Rows are points. Each copy is the shape, with its points in the same order, turned, moved and blurred by noise. Say if it was mirrored as well.
In the rows, 128 means zero.

Shape (8 x 2):
[[145 177]
 [205 173]
 [119 137]
 [193  87]
 [154 143]
 [101 124]
 [ 65  98]
 [ 67 100]]
Copy 1 (8 x 2):
[[164 186]
 [218 160]
 [126 157]
 [177  84]
 [159 148]
 [103 150]
 [ 62 138]
 [ 64 141]]
Copy 1 is: only turned
Copy 2 (8 x 2):
[[158  58]
 [111  20]
 [133 110]
 [ 51  79]
 [121  83]
 [135 139]
 [129 183]
 [133 172]]
Copy 2 is: only turned

Shape (9 x 3):
[[178 189 145]
 [121 145  29]
 [166 133 159]
 [ 93 195  76]
 [166 143 162]
 [ 38 142 159]
 [171 144 154]
 [158 146 161]
 [136 148 152]]
Copy 1 (9 x 3):
[[105 129  67]
 [208  64 132]
 [123 167 108]
 [147  47 149]
 [110 158 108]
 [ 85 102 215]
 [125 155  98]
 [110 147 110]
 [116 135 116]]
Copy 1 is: only turned
Copy 2 (9 x 3):
[[190  68 191]
 [184 107  55]
 [136  99 188]
 [232 129 107]
 [149  92 194]
 [189 217 171]
 [146  88 184]
 [153 100 188]
 [162 117 177]]
Copy 2 is: only turned

Shape (9 x 4):
[[112 157  85 122]
 [ 68 206 177  95]
 [196 114  84  90]
 [ 78 111 118  95]
 [110  84 183 165]
 [ 87 168 113  96]
 [118 177  53 119]
 [196  99  96 135]
 [ 81 187  96 154]]
Copy 1 (9 x 4):
[[123  70 113 163]
 [ 67  30 153  67]
 [101 164  72 175]
 [ 80  90 181 162]
 [139 140 213 100]
 [ 75  52 136 140]
 [120  56  98 180]
 [149 173 100 140]
 [145  35 135 144]]
Copy 1 is: mirrored
Copy 2 (9 x 4):
[[179 133  91 134]
 [147  96 145 217]
 [114 107  56  62]
 [180 114 149 111]
 [105 182 179 114]
 [177 107 114 158]
 [198 134  55 138]
 [105 153  66  59]
 [192 158  93 179]]
Copy 2 is: only turned
Copy 3 (9 x 4):
[[ 71 123 138 161]
 [151 156  76 209]
 [100  73 215 144]
 [106 182 159 154]
 [156 159 127  70]
 [100 147 128 189]
 [ 43 109 139 181]
 [ 99  72 196  98]
 [ 64 136  84 162]]
Copy 3 is: mirrored
